Rows are points. Any point is a mix of the corners, with weights that add up to 1. It lies inside the corners' shape when no weight is negative. Is each point inside? If not, which corners have a negative weight?

Corners:
(1): [36 59 17]
(2): [-40   2  74]
(3): [ -3  28 -83]
(4): [ 39 -49  -3]
Points:
[-32   3  63] -> inside
[ 12 -19 -24] -> outside (1)
[  2  18 -62] -> inside
[-20  32 -30] -> outside (4)

Corners:
(1): [ 49 -11  34  12 -55 -33 -27  62]
(2): [  9 -15 -47 -34  58 -44  13   9]
(3): [-19 -10 -79 -24 -20 -38  16  28]
(4): [  1  21   5   4 -85 -26 -23  -5]
(5): [-77  26   3  51   1 -38  12 -12]
(6): [ 19  26  95  24 -11  29  25 -72]
(7): [ 17  34 -36 -37 -36   8  35  50]
(8): [ -2  34  18  38 -38  80  -4 -29]
(9): [ -8   7  15 -39  -3  57  53   5]
Points:
[ 11   7  11  -5 -28   7   8  16] -> inside
[  9  16  46   7  -8  14  22 -36] -> inside
[  4  -1  15   4 -27 -26   1   7] -> outside (7, 8)
[  1  24  32  17 -65 -27  -8 -18] -> outside (2, 8, 9)
[ -6  15  21  12 -15  -1  16 -18] -> inside
[  8   1   2 -17  16 -15  22  17] -> outside (3, 4, 8)
[-25   9 -12   5 -41 -36   7  37] -> outside (2, 6, 8)

Corners:
(1): [  5  -6 -19   8   7 -39  -6  -4 -19   2 -44]
(2): [-12  58  32 -38  -1  27  51 -23   2  -4  53]
(3): [-27 -57  19   8   4   1 -61   2   4   2  -9]
(4): [-24  34   2 -21 -37  11  -6  57 -33 -42 -37]
(5): [-27  56   2  13  -2 -35   0 -42 -49 -13   6]
(6): [ 47  56  44  28 -95 -20  24 -10 -31 -34   2]
(7): [ -2 -28  24 -16  31  11   6  -6  24 -19  14]
(8): [ 25  12   9 -40  37  21  19 -27 -21 -16  31]
(9): [  8  -4  14  27   7  13  39 -58 -25   4 -12]
(10): [ -9 -38   8 -45   9   1  13 -23   2 -12  39]
(11): [-25 -29 -22 -20  23  22 -58  -8  51 -12 -34]
(12): [ -8  -8  -3  38 -15  34  13  21 -15 -14 -10]
Points:
[ 13  -7  19 -11  -8  18   8 -19   8 -15  17] -> outside (1, 4, 5)
[  1   9   1  -4   0  -4   5 -16  -9 -12 -10] -> outside (3)
[  0  -1  -7   4   4 -22  -2  -8 -16  -4 -25] -> inside
[ -6 -10   1  -8   9 -10 -13 -15  -6 -11 -12] -> outside (2, 12)
[  4  14  20 -10 -14   5  14  -8  -7 -19  11] -> inside
[ 23  33  30  11 -53  -8  16 -11 -20 -24   5] -> inside
[ -3  41  16 -35  -4   6  23 -15  -4 -18  25] -> outside (3, 9, 12)
[  4   1  13  -2 -14  -4  -1 -10 -10 -13   0] -> inside

Corners:
(1): [ 23  -9  -7  21   3  23   2 -23  46 -49  -3   7 -15  16]
(2): [ -8 -16  -9 -22  27 -17  -9   8 -19  10  38 -12  33  -9]
(3): [ 18  35   0  20 -20 -32  25 -19  10  -1  -4 -21 -18 -25]
(4): [ 18  14  17  11 -14 -27  34 -17  36  61 -57 -27  -7  24]
(5): [ -1  11   1 -12  11 -12 -19  -8  -5  14 -35   8   1  33]
(6): [  2 -23  34 -11 -41  11  14   2 -13  13 -23  -8  -6   3]
(7): [  6 -22  18 -10  -2   0 -30 -19  17 -34 -11 -30  36  39]
(8): [ -6  -3  33  16  14 -23  40  31  38 -26   4  15   1  55]
(9): [ 21 -20  57   7  -6  17 -51   9 -40  -4   4 -16  58  18]
(10): [ -2 -32 -41  -8  -7 -17   2  -7  -2 -43   5  28  52   8]
(11): [  8  42 -95 -13  16 -16 -26  17  24 -25 -22  14  -3 -94]
(12): [ 48  18 -22 -21  33 -42  24   0  19  -6 -20 -14  -7  12]
(13): [ -8 -33 -78 -10   0  -9 -28   9  -2 -12 -24   9 -15 -34]
(14): [  9  -2  12   2   9  25   7 -49 -33 -29  -5 -25   9 -44]
(15): [ 13  30 -77  -7 -17  21 -26  26  23   6 -25 -18 -19 -48]
Points:
[ 10   9  21  -4  -5  -9  10  -2  -3  13 -11 -20   4  -2] -> outside (1, 10, 13)
[  7   2 -25  -8   4  -4 -12   3  11  -7 -15  -6   8  -9] -> outside (3)
[  5  -4 -20  -6  -3 -10  -8   1   1  -4 -15  -8   8 -11] -> outside (1)
[ 12   3  13   2  -3 -13  11   5  17   0  -8  -7  10  32] -> outside (11, 13, 14)
[  7  -4 -29 -11   0   1 -19  11  12 -16 -11   1   7  -1] -> outside (3, 4, 14)
[ 18  13  -7   4 -12 -17  10  -3   6  -3 -17 -17   1 -18] -> outside (1, 2, 5)

Corners:
(1): [  5 -19   7  39  -5  25  -5 -22 -39 -21 -10 -19   2 -26  29 -12  -5 -25
  -5  23]
(2): [-22 -48  57  -5 -27  -3  40 -44 -19  11  -7  -9   3 -22  46  73 -60  35
 -72  20]
(3): [ -4 -95 -22  23 -15  13  60 -19  14 -46  22  -1  12  11 -21 -18   4 -29
  14  13]
(4): [ 10  62  -1 -39  -5 -14  26 -14 -53 -17 -25  -6  18 -55 -29  25  18   3
 -18   9]
(5): [-10 -14  -3  21  -6  39  18 -13   9 -24 -19  35  25  -3  -5 -21 -16   1
 -26  34]
(6): [ -6   3  -8 -10 -10  39  47 -27 -12 -10 -10   1  -8  23  42  -5  -3 -36
 -25  26]
(7): [  2 -25  40   1 -24  21  53  87   4 -23  39  26 -28  19  53  18  29 -30
  10 -29]
(8): [-51 -19  29  11 -58 -38  -7  48  10  11  -3  16  -5  21  21  87  40  12
  62 -49]
(9): [ 15 -30  -7  16  19  55   6 -25 -56 -52  -3 -26   1 -43   2 -11 -29  -7
   6   5]
(10): [ 18  31  33   8 -50   2   2  -1   6 -39  18 -40 -23  27  48 -10  33  50
 -55  28]
(11): [-34 -18  -2  24 -12 -51  -6 -22 -19 -72   5  25  -6  -2  38 -35  39  -8
  39  -6]
(12): [-23   7  27   9  13 -29  -8  39  17  19  -3   9 -43  64  52  51  -9  11
 -33  16]
(13): [ 16  21 -23  17 -18 -32  39  15  78  43   4  39 -30  26   2  47  32  48
   0  10]
(14): [ 33  19  14  11  -5  38 -25 -18 -59 -18 -89   6 -17   0  -9  10  13 -14
 -26  17]
(15): [ 44  38 -33  28 -60  47  -4  58  55  28  14 -25 -27  23  11 -39   2   6
 -12 -40]
(16): [ -6 -37  23   6  -2  10 -40  12  14 -33  15 -25 -13  24  38 -14  34  12
 -29 -23]
(17): [-42   2 -18  -1 -39 -11  -1  39 -54  -1   5 -34 -25  -4  43  17  36  -1
 -15 -21]
(18): [ -8 -14   2  -4  17  11  19  32 -13  -4   4  36  56  37   6  17  15  20
  26 -21]
(19): [  4 -67 -22 -13 -13  15  21  28  37 -10  25 -27 -16 -34  43 -57 -29  15
 -16  28]
(20): [ 21  -7  -1  -8 -19  35  -2   7 -40  16   3  25 -26  40 -26  53  31 -12
  13 -13]
(21): [-36 -41  22  -6   5  23  -8 -51  13  24 -10 -52   7  -3  26 -59   4  30
  -3  -6]
Points:
[ -2  11  -8  12 -23  -2 -15   1   2   0 -15  -5 -20   3  21  -9  21   7
  -5   7] -> outside (2, 3, 7, 9, 18)
[-10 -31  16   5 -12   5  27   1  -6 -20  -2  -6 -13  -2  31  24  -8  -3
 -27  21] -> outside (11, 15, 18, 20, 21)
[ -4 -13   2   3 -10   5  16 -30 -37 -21 -18  -5   2 -14  12  10   6   3
  -1  17] -> outside (5, 7, 12, 15, 16)
[  3  -2   6   8 -21  18  13  37 -18  -4   1   0  -5  10  19  20   1   0
 -10  -6] -> outside (6, 11, 13, 16, 21)
[ 14 -17   4  18 -12  49   8   3  14  -9  -3   5  -1  26   7 -11  18  -3
   1  -2] -> outside (2, 4, 11, 12, 17, 19)
[ -7 -11   8   1 -16   3  10  15   9  -4   2   0 -12  18  25   6  10   8
 -14  -1] -> outside (1, 9)
[-10 -18   6  10 -13 -19  11  12  22   0  14  21  11  32  11  30   6  24
  -2   2] -> outside (6, 7, 9, 14, 17, 21)
